Each row of a before or after table is a point. The points were changed in one or more steps. Then noise was added and the rows were shuffled. The steps act on columns, c1 being the first. Write out the steps. A step turns or swaps two columns, mirrors them in a line or flattens them onto one, adds a multiple of one to another, or multiplies or shifts one. Angles are multiples of 10 degrees, from the lower column toward the higher: turns from -170 to 170, lines from 10 to 170 but not 90. Use the fewest steps. Two steps may share a column if one is a turn and the other turns, adds or multiplies; they go together, in the order done. Otherwise the lowest column goes first.
In the rows, zero is written as 128.

Before (12 x 3)
[[ 85 137 145]
 [ 70 123 114]
 [112 147 115]
 [ 66 132 116]
 [137 169 115]
 [ 68 164 146]
 [121 126 160]
 [ 92 157 103]
 [127 117 137]
 [141 154  95]
 [125 145 184]
 [ 89 103 153]]
After (12 x 3)
[[ 86 166 124]
 [ 85 129 131]
 [122 100 127]
 [121 134 127]
 [ 90 149 127]
 [ 75 167 128]
 [108 122 129]
 [104  92 128]
 [111 118 126]
 [ 63 140 126]
 [136 138 129]
 [111 173 130]]
Steps: mirror c1 and c2 in the line at 160 degrees; multiply c3 by 0

Before (12 x 6)
[[129 125  83  85 122 102]
 [105 160 124 160 133 171]
 [101  99 144 149 143 158]
 [175 115  85 128  98 101]
 [121 129  97 122  89  89]
 [ 89 151 108 155 101 136]
 [108 108 119 149 149 151]
 [ 99 109 130 150 150 153]
 [ 84 130 121 153  89 156]
 [162 137 104 104 122  85]
 [112 125 118 184 147 123]
 [ 81 144 159 163  99 151]]
After (12 x 6)
[[105 169 122 106 103  87]
 [130 123  83 131 164 162]
 [ 85 129 121 141 133  74]
 [ 98 102 129 107  98 115]
 [120 129  96 174 157 133]
 [100  90 143 108 103 108]
 [173 111  82 163 147 126]
 [107 101 116 110  99 115]
 [161 140 104 153 149 166]
 [113 123 120 146  75 114]
 [ 90 157 109 147 126  94]
 [ 83 148 162 137 122  77]]
Steps: multiply c2 by 1.3; turn c4 and c5 by -130 degrees; turn c4 and c6 by 130 degrees

Before (11 x 8)
[[110 158 113  69  82 140 113 150]
 [128  95 111 121 143 158 119 136]
 [133 108 128 134 142 146 109 135]
 [171 119  81 133 114 155 133 127]
 [141 112  77 123 161 152 133 147]
 [108 109  80 153 161 152 120 160]
 [221 105 115 146  88 100  87 150]
 [107 103 115 117 111 100 117 134]
 [121 110 108  87  79 112 146 188]
 [110 123 130 142 177 133 133 133]
 [111 123 126 140 126 156 133 131]]
After (11 x 8)
[[132 117 109 134 141 107 109 123]
 [107 135 100 117 111 146 118 150]
 [111 123 123 143 178 122 132 129]
 [141 197  94 122 160  97 131 128]
 [122 149 105  86  81 101 147 184]
 [172 193 104 134 114 107 133 111]
 [112 128 124 139 127 105 133 112]
 [222 136 103 146  88 135  88 163]
 [128 134  91 121 145 100 119 114]
 [108 190  94 154 161  88 120 138]
 [108 167 150  68  82 105 112 137]]
Steps: turn c2 and c3 by 70 degrees; multiply c2 by 1.6; mirror c6 and c8 in the line at 110 degrees

Before (10 x 9)
[[159 138 168 151 106 183 123 194 105]
 [140 148 139 118 115 102 142 117 106]
 [168 128 117 137 108 170 124 133 117]
 [171 141 165 169 119  99 120 113 160]
 [155 118 117 130 165 113 165 113 101]
 [140 161 116 150 143 129 154 114 119]
 [158 142 126 157 112 106 126 137 101]
 [ 89 121 131 132 172 101 124 118 103]
 [168 151 130 122 144 109 121 138 113]
 [119 116 123 129 147 101 138 149 135]]
After (10 x 9)
[[125 146 125 129 113 150 114 146 135]
 [144  94 116 150 164 123 104 118 119]
 [ 97 110 117 128 188 136  88 113 101]
 [108  92 168 150   5  71 142 195 104]
 [132 106 140 117 131 151 113 115 107]
 [113  89 126 159  95 149 128 140 103]
 [155 170 129 133 188 155 125 116 102]
 [114  75 130 120 130 147 133 138 115]
 [ 96  89 118 137 101  88 142 133 118]
 [ 99  78 166 171 142 160 132 116 161]]
Steps: multiply c1 by 1.3; turn c1 and c2 by -130 degrees; add -1.5 times c8 to c5; turn c6 and c7 by 170 degrees

Before (9 x 12)
[[146 175 125 131 111 126 100 123 189  98 142 133]
 [103 112 205 147 126 174 116 117 115  81 112 167]
 [133  94 156  74 147 144 107 122 178 152 116 185]
 [118 137 141 151 170  93 159 116 172 102 183 138]
 [126 147  99 116  80 119 128 137 135 148  94 162]
 [138 113  76 114 111 160  91 103  83 141 146 120]
 [132 111 133 111 139 136 112 138  95 133 102 145]
 [164 144 158 161 114 126 138  81 140 139 103 153]
 [124 128 181 131  83  98  91 122 152 106  99 168]]
After (9 x 12)
[[138 161 111 172  77 113 149 104 149 140 145 117]
 [103 174 125 206 205 113 132 119 136  82 113 169]
 [125  99  85 191 184 127 170 121 125  87 102 142]
 [165 124 111 222 159 142 121  81 119 104 104 114]
 [132 136 138 171 130 111 132 138 143 113 101 119]
 [144 127 112 190 125 176 175 123 110 120 139 155]
 [118  91 169 211 140 137 114 118 108 114 184 151]
 [134 144 151 134 156  93 166 120 113  75 114  94]
 [128 118  78 178  96 148 129 137 127  96  93 104]]
Steps: swap c2 and c6; swap c3 and c5; shift c4 by 60; turn c7 and c9 by -160 degrees; multiply c9 by 0.4; mirror c10 and c12 in the line at 140 degrees

Before (10 x 14)
[[110 108 138 136 159 134 117 149 140 149 177 167 171  81]
 [105 160 139 127 155  94  89  91 160 108 123 113 114 101]
 [110 130 140 127 128 133 102 130 122 134 170 143 112 136]
 [124 118  96 117 117 120 118 104 156 104 148 149 125 145]
 [130 129  88  97  98 139 153 111 131 100 124 105 134 107]
 [ 95 126 137 112 154 151 113 127 138 142 129 110 145 118]
 [107 162 118 118  99 121 122  93 120 155 135 135 175 123]
 [ 80 120 141 156  96 153 126 151 105 115 123 144 116 144]
 [129 131 102 103 123 122 145 102 140 163 121 158 119 140]
 [136 105 132 106 103 146 140 126 162 148 147 127 143 146]]
After (10 x 14)
[[ 97 147 133 107 107 107 144 116 213 111 139 140 141 135]
 [123 146  96 116 133 116 115 163 198 129 142 114 126 107]
 [172 102 116 118 128  97 122 138 109  85 131 103 175  84]
 [115 141 103 102 134 120 151 124 157  85 122 102 118 122]
 [142 113  89  97 112 102 161 160 136 139 125 147 135 145]
 [157 135 140 128 122 127  92 123 114 124 158 112 114  81]
 [198 164 136 136 127 160 111  99 157 126 162 105 172 117]
 [194  94 140 127 165 148  75 168 208 119 124 124 113  92]
 [207 142 139 154  99 100 125 119  70 153 125 119 116   9]
 [201 120 136 113 109 159 109 121 154 117 127 143 147  57]]
Steps: multiply c1 by 3; turn c1 and c14 by 130 degrees; turn c2 and c12 by -150 degrees; turn c5 and c6 by 80 degrees; multiply c7 by 1.3; turn c8 and c10 by 140 degrees; multiply c9 by 2.5; multiply c11 by 0.7

Before (9 x 18)
[[ 80 123 150 112 118 121 147 131 158 124 126 171 115 144 124 104 139  86]
 [148 144 153 107 131 120 146 138  85 200 177 130 144 137  73  91 113 126]
 [142 140 111 127 117 169 138 164 104 118 164 137 106 115 137 135 129  93]
 [155 114 140 140 153 125 157 144  85  91 144 122 150 146 112 126 100 156]
 [129 107 112  93 172 114 170 135 135 125 160 103 114 101  89 182 102 122]
 [140 114 125 142 163 200 192 115 143 126 156  92 158  92 153 135 133 152]
 [140  86 108  85  97 160 111 200  98 147 186 192 139 148 114 156  89 132]
 [140 131 141 115 148 150 169 146  56  89 132 115 141 150 146 151 166 108]
 [116 126 119 158 126 158 116 115 111 132 151 148 137 115 100 147 169 163]]
After (9 x 18)
[[162 113 124 127 125 201 159 112 108 125  94 148 158  91 145 134 143 105]
 [120 128 119 129 111 158 127 104 139 133 146 127 137 115 161 146 176  99]
 [143 143 152 127 117 120 142 125 172 221 165 136 144 137 192  90 106 139]
 [ 91 124 150 127 117 120 161 164  88 123 134 148 115 144 127 104 137 152]
 [128 141 113 128 133 169 140 139 157 114 106 134 107 116 159 135 104 176]
 [112  86 109 127 138 161 142  88 169 152 122 137 138 147 188 156  39 187]
 [165 114 140 128 110 125 147  96 168  79 138 138 150 145 149 126  89 127]
 [151 131 140 127  89 151 154 137 189  77 110 141 141 151 126 151 154 154]
 [163 108 112 128 108 113 149 130 109 124 153 139 113 102 172 181  97 137]]
Steps: turn c1 and c5 by -50 degrees; turn c5 and c9 by -150 degrees; multiply c4 by 0; flatten c7 and c12 onto the line at 30 degrees; add -0.7 times c8 to c17; turn c8 and c18 by 120 degrees; multiply c10 by 1.3; turn c11 and c15 by 110 degrees

Before (14 x 24)
[[107  85 168 150 106 125 104 103 105  93 114 122 115 150 106 184 118 155
   81 101 154 129  76 125]
 [123 122 115 112 112 168 103 161 117 114 165  87 137  96 139 114 156 119
  138 149 100 156 103 161]
 [ 85  88 176 170  78 127 120  97 132 115 133  95 123 123 125 144 149 122
   82 121 142 130 128 144]
 [ 58 124 150  75 148 106 172 147 137 102  98 117 144 150 167 145 155 178
  188 159 139 123 153 110]
 [ 70 134 123  98 129 122 147 149 206 101 111 130 157 138 166 149 159 170
  143 132 118 129 145 118]
 [129 126 122 148 117 150  88 167 109 115 166 122 137 129 175  92 142 125
  125 112 120 129 131 165]
 [ 93 120 157 151  62 110 138 120 125 125 135 146 147 129 108 166 123 141
  107 160 154 105 102 133]
 [134 153 126 112 138 164 141 124 109 110 160 113 126 118 171 105 118 113
   96 115 111 131 112 162]
 [120 141 101 138 154 177 126 161 113 150 143 127 130 125 177 122 169 113
  125 159 117 155 118 164]
 [107  89 138 167  92  92 141  96 133 115 162 113 124 157 120 139 139 141
  100 125 138 132  82 133]
 [137 119 115 109 152 179 137 168 130 137 194 117 125 139 154 130 128  96
  124 114 121 128 144 169]
 [117  66 161 186  81 125 137  81 136 104 138 123 139 116 150 167  96 136
  124  96 127 135 109 117]
 [148 124 122 120 131 184 135 154 114 130 158 129 138 110 145  90 183 124
  126 105 107 133 128 138]
 [ 88 136 148  96 127 123 138 130 168 106 131  91 162 144 192 166 167 169
  151 134 154 123 139  67]]
After (14 x 24)
[[118 151 111 126 155 175 128 161 102 147 144 123 115 126 180 121 170 116
  121 161 129 155 120 164]
 [108 175 132 203  93  89 140  96 139 114 155 109 140 157 121 140 140  99
  154 126 123 138  83 128]
 [127 161 110 149 120 151  88 168 123 114 145 123 116 130 175  94 141  90
  129 113 136 129 129 164]
 [105 147 104 189 111 124 104 102 168  95 142 123 154 147 108 184 115 147
  178 105 116 129  79 127]
 [138  89 133 116 150 180 137 168 114 139 170 115 121 139 155 132 132  75
  106 114 126 129 141 173]
 [ 55  34 135  77 146 109 172 149 149 105  44 118 139 152 164 144 155 128
  126 157 145 123 153 108]
 [ 68  80 207  93 125 122 146 147 120  99  86 132 118 139 167 152 159 133
  150 131 154 127 143 117]
 [ 80 182 133 202  75 124 121  95 174 115 168  90 144 121 125 143 149 135
  154 123 126 130 130 145]
 [ 97 164 125 162  63 112 138 119 158 124 137 145 155 130 105 164 121 124
  148 158 146 104 101 136]
 [ 87  77 167  87 127 122 140 129 149 108  88  90 156 146 192 166 170 110
  141 133 161 123 138  69]
 [132 113 105  88 138 165 145 126 126 111 169 113 114 118 172 104 119 111
  138 114 128 131 110 162]
 [123 101 117 119 111 170 102 160 112 114 137  85  97  95 139 113 157  90
  113 150 139 159 105 162]
 [117 195 138 238  81 125 134  81 157 104 129 124 130 117 146 165  93 118
  137  93 139 135 109 116]
 [146 110 113 123 130 183 134 154 124 131 141 126 111 109 142  90 186  99
  125 105 143 135 130 137]]
Steps: multiply c4 by 2; turn c2 and c4 by -60 degrees; swap c3 and c9; turn c18 and c19 by 130 degrees; turn c11 and c18 by -70 degrees; swap c13 and c21

Before (13 x 32)
[[149 136 166 105 162 173 153 159 119 141 128 140 115 168 119  96 158 121
  114 162 127 101 156 107 147 141 148 141 129 148 144  91]
 [135  91 104 134 107 164 114 147 146  90 113 134 121 135  82 123 172 117
  153 124  74 147  95 133  95 125 139 130 139 106 111 112]
 [139  83 154 147 126 144 138 154 134 140 132 138 110 166 147 154 150 139
  144 100  76 115 154  99 145 130 148 120 101 122  98  95]
 [122 133 138  89 139 123 172 120 134 119 141 148 141 120 128 122 109 123
  145 111 128 142 153 132 142 158 132 149 137 133 135 117]
 [132 150 129 140 110 149 175 111  93 118  89 148 136 107  86 146 130 160
  146 126 123  88 148 127 135 149 123  95 102 142 157  83]
 [132  95 129 110 125 105 158 119 143  94  89 132 105 122 132 106 133 174
   95 105 113 156 136 144 148  96 101 132 157 147 114  91]
 [100  84 141 113 144 154 111 142 136 105 139 153 132 152 131 110 154 174
   93 134 129 156 161 125  93 147 141 135 117 148 140 115]
 [121 129 144 145 152 128 131 103 105  91 114 111 122 138 139 113 107 176
  119 140 100  98 113 111 154 144  94  94 115 160 139 136]
 [109 102 118 106 130 103 112  95  97  80 102 156 128 146 139  96 105 124
  118 157 115 142 111 157 102  91 102 151 106 122 131 124]
 [105  88 122  99 110 166 135 146 133 114 123 134 133 129 131 102 145 167
  130 101  80  90 152 118 122 106 138 146 104 139 152 130]
 [131 130 121 138 122 116 115  93 132 138 125 126 161 163 101 149 158 116
  146 166 121 108 131 140 140 148 155  99 169 136 158 117]
 [102 117 150  98 105 136 142 142 136 125  99 108 157 136 104  96 139 132
  111 111 121 103 111 137 100 157 148 117 102 113 158 139]
 [133 116 153 118 112 126 155 136 118 149 118 115 115 150 129 117 174 129
  106  99 135 157  99 117 143 121 124 111 169 130 139 117]]
After (13 x 32)
[[ 99  83 140 120 144 155 111 140 136 104 140 109 168 151  64 147 154 100
    9 135 153 156 121 121  95 147 141 138 116 112 141 114]
 [112 102 119 119 129 101 111  93  97  78 104 115 124 145  99 123 103 129
  145 158 175 140 110 157 105  93 102 153 107  96 133 123]
 [149 139 167 118 165 173 153 160 116 140 128 119 132 167 131 148 158 143
   52 163 140 100 132 109 150 144 151 143 128  96 142  93]
 [131  93 131 120 125 103 160 116 146  92  90 134 179 122  83 145 134 123
   61 102 151 159 107 144 145  98  98 132 155 107 111  93]
 [123 130 138 112 139 125 170 120 133 118 139 112 117 120 135 132 109 120
  109 110 146 141 159 132 144 160 134 148 133 122 137 118]
 [100 118 149 117 106 134 142 142 136 123 102 149 117 134  86 114 140 101
  130 113 118 102 102 140 102 158 149 116 103  93 158 140]
 [107  84 121 115 108 165 136 147 132 111 124 153 159 127  70 141 144 106
   88 103 193  93 145 118 120 109 134 147 105 103 154 129]
 [132 151 126 132 109 148 176 111  97 116  87 112 151 107 118 139 129 106
  118 127 159  90 156 127 135 150 123  93 101 148 156  81]
 [128 116 153 122 113 125 156 134 117 147 120 134 132 150 111 130 175 138
  147  98 108 156  94 117 142 120 123 111 169 117 139 120]
 [122 131 145 135 151 129 129 102 108  94 111 158 173 139 139 161 108 108
  139 141 143  96 112 112 152 145  95  93 113 111 139 135]
 [135  91 105 132 104 164 114 148 145  92 110 159 124 135  28 107 173 141
  234 124 201 145 126 134  94 127 140 131 142 121 110 113]
 [141  85 153 135 123 144 140 152 135 144 133 154 145 170  81 123 149 139
  104 100 203 114 158 100 144 131 146 120 100 157  99  96]
 [132 127 119 131 126 115 115  94 133 137 125 135 101 162 105 136 157 108
  149 162 139 109 143 140 143 149 155  98 169 149 159 118]]
Steps: add 1.5 times c2 to c15; multiply c4 by 0.4; turn c12 and c21 by 140 degrees; multiply c21 by 1.6; turn c13 and c18 by -120 degrees; swap c16 and c30; turn c19 and c23 by 50 degrees; multiply c19 by 2.5
